Every row gives one point. The points of each table are mixes of a few directions, plus a little noise. Count the directions of each table, and those that both share. Where both have some left over, give the other angles between the two spaces (their principal angles), to ten degrees, smallest first.

First (4 x 3)
[[-0.14  0.33  0.25]
 [ 0.15 -0.01 -0.67]
 [-0.27  0.55  0.63]
 [ 0.24 -0.87 -0.21]]
Second (5 x 3)
[[ 0.47  0.00  0.82]
 [-0.40  0.58 -0.94]
 [ 0.02 -0.31  0.18]
 [-0.24  0.03 -0.39]
 [ 0.13 -0.30  0.36]]
Directions: first 2, second 2, shared 1; angles 50

First (6 x 6)
[[-0.10  1.34 -0.53  0.40  0.29  0.23]
 [ 0.20 -0.85  0.36  0.48 -0.34  0.01]
 [ 0.21 -0.56  0.23  0.48 -0.07  0.05]
 [-0.13 -0.43  0.24  0.02 -0.84 -0.07]
 [-0.06  0.20 -0.14 -0.66  0.55 -0.10]
 [-0.13  0.30 -0.17 -0.72  0.40 -0.11]]
Second (6 x 6)
[[-0.18 -0.10  0.11  0.02 -0.80 -0.03]
 [-0.07 -0.66  0.33  0.01 -0.82 -0.09]
 [-0.01 -0.02 -0.09 -0.96  0.83 -0.18]
 [ 0.15 -0.04 -0.05 -0.05  0.60  0.01]
 [-0.07  1.11 -0.37  0.97 -0.31  0.31]
 [ 0.19 -0.30  0.06  0.00  0.50  0.00]]
Directions: first 3, second 3, shared 3

First (7 x 9)
[[-0.17  0.87  0.19  0.37 -0.76 -0.72  0.10  0.25  0.81]
 [-0.05 -1.17 -0.04 -0.36 -0.27  0.65  0.03 -0.06  0.02]
 [ 0.03 -0.32 -0.41 -0.45  0.88 -0.10  0.05 -0.32 -0.99]
 [ 0.47 -0.07  0.23 -0.06 -0.16  0.28 -0.05  0.45  0.88]
 [ 0.14  0.63  0.19  0.66 -0.16  0.67 -0.45 -0.65  0.01]
 [-0.31 -0.04  0.04 -0.03  0.34 -0.44  0.26  0.70 -0.35]
 [-0.13  0.10 -0.22 -0.14  0.12 -0.30  0.04 -0.35 -0.38]]
Second (7 x 9)
[[-0.99 -0.44 -0.74 -0.20 -0.52 -0.91  0.34 -0.30  1.08]
 [ 0.73 -0.18 -0.20  0.23 -0.16  0.08 -0.67  0.45 -0.47]
 [-0.49  0.00  0.65 -0.50  0.49  0.35  0.34 -0.23  0.41]
 [-0.05 -0.24 -0.35  0.02 -0.25 -0.30 -0.16  0.07  0.20]
 [ 0.26  0.89 -0.15  0.68 -0.13 -0.03  0.58 -0.28 -0.83]
 [ 0.08  0.05  0.17 -0.02  0.12  0.16 -0.01  0.02 -0.10]
 [ 0.47 -0.08  0.61 -0.21  0.45  0.64 -0.41  0.29 -0.30]]
Directions: first 5, second 3, shared 0; angles 30, 40, 90
